Every row gives one point. Each copy is the shape, with its points in the same order, stretched, turned, moved and blurred by noise. Is it also mirrored, or only turned?

Shape, 7 rows:
43,58
-37,18
-24,2
19,20
-25,-20
-19,-27
23,-67
Copy 1:
-23,70
-58,-21
-36,-24
-16,21
-22,-43
-13,-44
49,-44
Copy 1 is: only turned
Copy 2:
13,82
-48,7
-34,1
0,31
-30,-25
-21,-28
26,-51
Copy 2 is: only turned

Shape, 7 rows:
-2,-17,-21
22,-2,-72
35,34,-38
-4,-17,31
12,12,5
-50,-29,21
-68,-25,-33
Copy 1, 7 rows:
18,-5,-10
6,-41,-53
-37,-33,-28
22,10,35
-13,-5,10
53,52,23
58,52,-20
Copy 1 is: mirrored
Copy 2 (7 x 3):
-39,-27,-6
-27,-57,-52
14,-31,-42
-26,-4,38
-4,-7,4
-69,18,29
-95,7,-18
Copy 2 is: only turned
Copy 3:
5,-19,-28
11,29,-82
31,52,-40
11,-29,19
20,9,5
-31,-56,19
-71,-33,-24
Copy 3 is: only turned

Shape (6 x 3):
-36,-16,-28
37,48,19
-3,77,13
-21,-6,-10
-16,-2,28
8,-81,-4
Copy 1:
-22,-3,-38
16,37,77
-33,52,68
-17,-1,-8
-18,-11,37
41,-47,-20
Copy 1 is: only turned
Copy 2, 6 rows:
-9,47,12
-33,-44,-13
-70,-10,-9
-14,22,17
-25,-1,35
52,13,36
Copy 2 is: mirrored
Copy 3, 6 rows:
-6,-1,-34
18,24,58
-24,24,56
2,-4,-14
10,-25,16
62,-30,-45
Copy 3 is: only turned
Copy 4 (6 x 3):
27,36,-47
25,30,69
51,76,52
31,31,-20
66,11,4
5,-59,-40
Copy 4 is: mirrored

Shape (10 x 4):
-33,-17,35,-7
-9,47,-28,40
-6,9,-13,-43
21,15,-10,-13
-5,-60,-4,61
-6,57,79,14
29,33,-33,9
15,-79,39,-18
-54,-25,42,44
-20,-30,1,-13
Copy 1, 10 rows:
-41,-26,28,22
-26,44,-21,42
-22,-21,-32,-13
-11,13,-9,-16
22,1,57,58
-85,44,55,-2
-4,38,-24,-4
11,-39,68,-17
-41,-12,57,69
-12,-32,4,17
Copy 1 is: only turned
Copy 2, 10 rows:
-11,-23,20,35
-69,47,-19,3
-41,-27,18,-31
-30,-1,-12,-37
-30,-32,-71,49
23,77,41,26
-51,23,-29,-41
26,-74,-31,6
-17,-10,-3,89
-36,-45,-6,12
Copy 2 is: only turned
Copy 3, 10 rows:
38,-19,27,22
-41,12,-17,48
42,22,-23,12
8,39,-18,5
-32,-47,20,-32
19,43,64,61
-29,39,-25,12
46,-14,40,-54
3,-60,53,25
26,-25,-2,-8
Copy 3 is: mirrored
Copy 4:
27,-28,39,17
-65,28,-5,-9
6,-8,-5,-56
-14,-8,-17,-19
7,11,-13,82
-41,-62,67,9
-49,10,-24,-20
69,-61,-5,43
4,-2,57,61
29,-2,6,3
Copy 4 is: mirrored

Shape:
59,12,54,-28,30,48
25,40,13,60,-18,58
-20,32,20,-25,-5,12
-31,-37,-48,54,63,-16
-33,46,15,17,64,-20
15,39,-36,-9,5,-3
-29,-26,-10,-42,55,38
61,-5,57,35,-26,-11
25,16,16,-10,-32,-36
0,-12,27,-21,60,53
-2,22,5,33,34,-37
45,-48,-10,-32,-15,-21
Copy 1:
30,32,46,-46,24,42
24,-3,51,41,-23,43
-23,64,11,26,35,12
29,-62,-75,35,41,-20
41,25,-5,50,58,-39
18,52,-32,25,-4,9
-2,17,-44,-8,89,42
-11,-9,54,-18,-40,-13
-33,45,6,8,-23,-25
22,5,3,-18,75,40
25,1,-13,35,14,-44
-40,10,-43,-46,-16,3
Copy 1 is: only turned
Copy 2, 12 rows:
19,-56,28,14,42,63
0,-28,66,34,-53,53
-23,7,40,14,35,17
14,46,-69,27,-35,9
33,36,20,62,26,-13
21,15,39,-31,3,26
-18,31,-35,12,48,61
-1,-93,19,2,-20,-4
-10,-39,22,-44,10,-15
-1,-7,-17,48,45,66
23,5,8,28,-4,-21
-9,-47,-37,-73,11,17
Copy 2 is: only turned
Copy 3, 12 rows:
87,68,44,-40,13,-8
21,73,14,53,41,-45
4,14,60,-13,-25,0
-8,-50,-15,-28,37,-41
23,-26,42,-17,-5,-75
-35,41,4,-19,-9,-21
13,-6,73,-63,36,16
79,33,-34,39,-14,-9
18,13,-27,-5,-47,5
52,20,65,-40,46,-13
30,-7,-19,-5,-15,-58
19,18,-37,-43,-11,55
Copy 3 is: only turned

Shape:
12,13,-50,-9,71,-18
12,48,7,-28,4,-4
16,-13,-25,-20,26,-37
30,3,-5,-8,-6,-39
9,5,-5,9,-8,-13
-31,-40,11,-27,-26,-24
-30,2,4,45,10,-23
20,-15,13,20,26,-24
-11,7,-2,-26,-35,36
Copy 1, 9 rows:
36,10,-52,-26,23,-14
28,29,41,-8,20,-23
38,0,-11,-5,-23,-15
31,9,27,-8,-26,3
4,12,20,-1,-6,-3
-3,-14,29,23,-49,-41
-23,-21,25,-25,4,-3
19,-18,12,2,-1,13
-13,44,28,35,0,-32
Copy 1 is: mirrored
Copy 2 (9 x 6):
55,25,-19,61,11,-14
29,-15,2,-8,-47,-24
23,14,0,28,22,-37
4,9,27,7,-8,-39
-2,0,20,9,-9,-6
-25,-26,-1,-27,37,-29
-2,-37,35,37,1,12
27,9,35,15,22,6
-18,-6,-19,-31,-27,0
Copy 2 is: mirrored
Copy 3, 9 rows:
-37,-33,-13,-34,-7,-95
20,41,3,-21,17,-39
3,-39,9,-40,-18,-42
41,-14,2,-13,-7,-20
9,7,-1,1,-13,-10
1,-9,41,-37,-48,32
-22,5,34,42,-35,-14
1,-34,22,8,3,-7
-11,49,-24,-35,-17,22
Copy 3 is: only turned
Copy 4, 9 rows:
-17,1,-32,12,51,-21
16,40,-6,-28,34,-8
-10,14,-22,12,-9,-33
23,6,0,3,-14,-40
10,1,12,11,-4,1
-29,24,2,7,-74,10
-27,-12,56,28,0,13
-9,-25,6,1,-6,-21
21,31,-17,-5,-20,44
Copy 4 is: only turned

Shape, 14 rows:
-27,-36,38,16,-5,3,16,-3
-73,48,-66,-20,13,5,-45,-55
13,-17,51,-5,-8,-18,21,-2
7,0,-7,15,-37,-22,-3,34
36,0,-24,-25,-6,4,4,-8
-3,-2,26,14,-35,-11,-5,-5
-29,45,-52,28,-7,17,-37,-64
-31,10,20,14,-10,18,-2,-21
4,13,-16,25,-1,-27,48,3
-25,57,-75,-8,-11,57,-26,-35
31,-33,-19,22,-23,-1,20,-15
12,-17,61,44,34,-15,-2,32
14,-41,-44,3,-18,9,18,23
-50,78,-38,11,2,34,3,-22
Copy 1:
-17,-18,18,29,16,15,30,-2
-52,18,21,-95,24,-59,-6,-66
9,14,-4,61,10,4,9,-7
-12,32,5,24,-46,-16,14,18
26,16,-18,0,-18,-29,2,-4
-8,1,21,33,-17,-6,4,-18
-36,-14,4,-61,-12,-22,-32,-67
-18,-2,26,-3,4,12,10,-39
-29,30,-51,26,-17,0,15,10
-1,19,19,-91,-37,-21,-6,-67
4,-24,-27,18,-28,-9,-2,14
-11,0,3,62,25,57,-17,42
6,-4,-20,-9,-37,-24,23,39
-26,48,10,-62,-21,11,10,-69
Copy 1 is: only turned
Copy 2 (14 x 8):
-50,-20,-4,28,22,-23,-9,-35
36,6,-59,-35,-8,62,-50,11
-23,-14,14,19,0,-41,-10,-32
35,-32,6,18,9,-5,20,14
26,16,5,3,-45,16,1,-5
-8,-34,2,-2,4,-15,6,-15
13,3,-32,-46,7,64,6,-11
-37,-14,6,-8,22,13,-15,-15
11,25,0,15,31,-18,13,1
11,19,-13,-34,-14,95,-3,40
-5,6,-15,11,-7,-2,51,-7
0,-21,34,65,31,-23,-17,-71
14,1,-19,43,-8,12,41,30
-3,22,4,-25,32,65,-25,34
Copy 2 is: mirrored
